Rows are points. Examples show where two turns around zero, p and q, send a point. Where does a point land after both, in the order given? Backwards means that the second turn is done in reverse. Each puzzle has new turns, and all numbers are rounded.
(in the rows, 128 means zero)

Turn p:
[106 161] => [106 161]
[149  97] => [149  97]
[ 78 151] => [ 78 151]
[179 103] => [179 103]
Turn q:
[ 84 166] => [ 93 174]
[153 109] => [149 104]
[120 162] => [127 163]
[154  74] => [142  70]
Where do these land?
q, then p: [139  86] => [130  85]
q, then p: [103  83] => [94 89]
p, then q: [122 155] => [128 156]
q, then p: [148 187] => [160 181]

Turn p:
[103 151 127] => [111 157 134]
[147 146 154] => [143 127 162]
[144 121 103] => [148 126 105]
[106  71 129] => [ 94  86 100]
[182  83  93] => [177  84  85]
[ 87 196 162] => [ 97 187 183]
Turn q:
[127 200 116] => [122 199 146]
[ 54 140 122] => [ 53 137 126]
[147  85 148] => [150  82 130]
[147  95 147] => [149  91 133]
[165 119 107] => [165 131 106]
Where do these land?
p, then q: [167  79 173] => [145  53 120]
q, then p backwards: [ 78 149  83] => [ 63 129 100]
q, then p: [131 152  94] => [144 167 125]
q, then p: [136 131 162] => [124 104 153]

Turn p:
[155 133 108 130 101 157] => [144 141 117 126 104 168]
[118 144 106 118 114 109] => [127 142  94 123 127 116]
[115 142 195 111  94 137] => [100 170 176 113  98 108]
[145 151 171 115 126 113] => [142 163 160 127 128 103]
[137 143 105 121 114 135] => [136 144 105 124 124 144]
[146  79 104 131 155 114] => [157  71 122 119 138 128]
[150  88 119 173 136 123] => [150  78 134 158 111 135]
[ 57 143 116 126 184 136] => [ 66 115 114 135 194 122]
Turn q:
[123 131 137 126 132  88] => [130 137 137 115 139  92]
[146 134 133 136 169  94] => [147 134 126 124 176 105]
[115  40 119 108 100 121] => [116  54 105  99  88 103]
[112 121 120 149 116 123] => [116 124 124 148 116 112]
[115 148 144 111  99 151] => [114 144 152 120  99 151]
[135 151 101 108 126  74] => [145 168 106 102 129  89]
[140 152 124 153 138 225] => [123 128 128 179 129 219]
[113 126 138 126 156 147] => [106 120 131 128 152 147]
[153 149 136 135 114 127] => [155 144 143 137 121 132]
Where do these land?
p, then q backwards: [126 151 124 143 156 100] => [134 132 119 163 152 108]
p, then q: [164 126 100 111 158 120] => [165 115 106 118 155 151]
p, then q backwards: [120 153 142 115 120 155] => [110 163 134 114 130 138]
p, then q: [163 124 148 110 136 105] => [168 130 146 108 140 122]
p, then q backwards: [ 74 127 115 128 109 111] => [ 81 109  97 125 129 115]
p, then q: [176 153 116 125 137 110] => [179 143 122 140 146 141]
p, then q backwards: [ 91 101 113 156  82 132] => [ 89  95 100 128  91 150]
p, then q: [ 95  79 163 163  99 198] => [ 64  85 178 139  74 143]
q, then p backwards: [144 137 130 101 154 122] => [138 135 116  93 144 134]

Turn p:
[119 163 184 113 170 103  99 148] => [172 149 186  99 155 101 122 117]
[135 112 102 157 119 157 134 174] => [119  85 112 172 142 114 115 145]
[ 78  95 137  94  86 166  99  86] => [129 123 111  89 120 211  92 149]
[186  86  91 139 144 180 181 150] => [137  76  50 171 137 108 169 126]
[108 146 103  85  87 153 103  99] => [114 162  93 100 123 158  86 158]
[122 180 162 158 156  94 153 126] => [150 164 184 145 111  99 161 130]
[130 105 103 149 143 137 148 134] => [121 111 112 164 134 135 143 115]
[158 146 139 168 167 102 104 124] => [148 135 155 145 109  88 123  81]
[170 142 166 157 128  89 143 147] => [130 110 164 121 102  72 158 121]
[ 73 105  93  60  80  99 117  90] => [ 60 165 112  76 145 196 113 138]
Turn q:
[116 162 108 123 127 141 116 100] => [133 158 115 109 118 118 147 101]
[157  88 141  94 124 108 113 167] => [144  91 124 118 128 147  78 164]
[156 141 103 100 117 132 138 135] => [146 135 110  99 122 125 137 159]
[112 139 116 111 119 150 168  74] => [106 118 110 101 120 117 189 109]
[ 70 138 146 147 195  95 142 152] => [ 68 153 102 179 167 146 101 108]
[137  79 186 107 108 159  87 169] => [145  86 176 120 105 191  82 131]
[157 103 143 161 117  44  65 107] => [149 103 149 143 131  51  49 107]
[143 123  90 148 128 138 169 101] => [140 121 116 135 148 102 183 139]
[112 162 220 162 107 114 152 153] => [ 51 144 201 147 108 130 111 145]
[ 94 139  31 116 108 187 141 118] => [180 155  67 135  97 149 207 116]
[154 136 124 139 157 140 116 133] => [147 146 138 121 162 133 123 129]
Where do these land?
p, then q: [ 77  88 190 135 155 135 136 140] => [121  87 176 101 172 173 143 139]
p, then q: [147 159 109 150  92 158  65 121] => [180 143 135 131  83 109  78 107]
q, then p: [124  86 115 108  81 158 104 138] => [118  77  84 107  99 124 125 141]
q, then p: [128 163 118 118 144  74 175  69] => [ 72 181 159 134 170 149 156 110]
q, then p: [177 113 126 110  80 166  77 121] => [137  96  92  54 112  94 134 135]
p, then q: [112 108 164 135 155  93 139 151] => [ 84  95 149 116 158 137 131 126]
q, then p: [175 131 105 110 158 183  88 119] => [174 146  71  96 137  91 145 115]
p, then q backwards: [114  97 120 143 158  88 138 141] => [108 116 155 161 149 149 139  99]
p, then q: [ 63 190 106 124 148  92 174 139] => [ 62 203 162 150 148 143 134 141]
q, then p: [177 127 101 157  99 175 132 108] => [139 111 119 102 119  82 191 136]
q, then p backwards: [115 147 155 118 139  86 180 159] => [111 138  79 121  73 117 143 153]
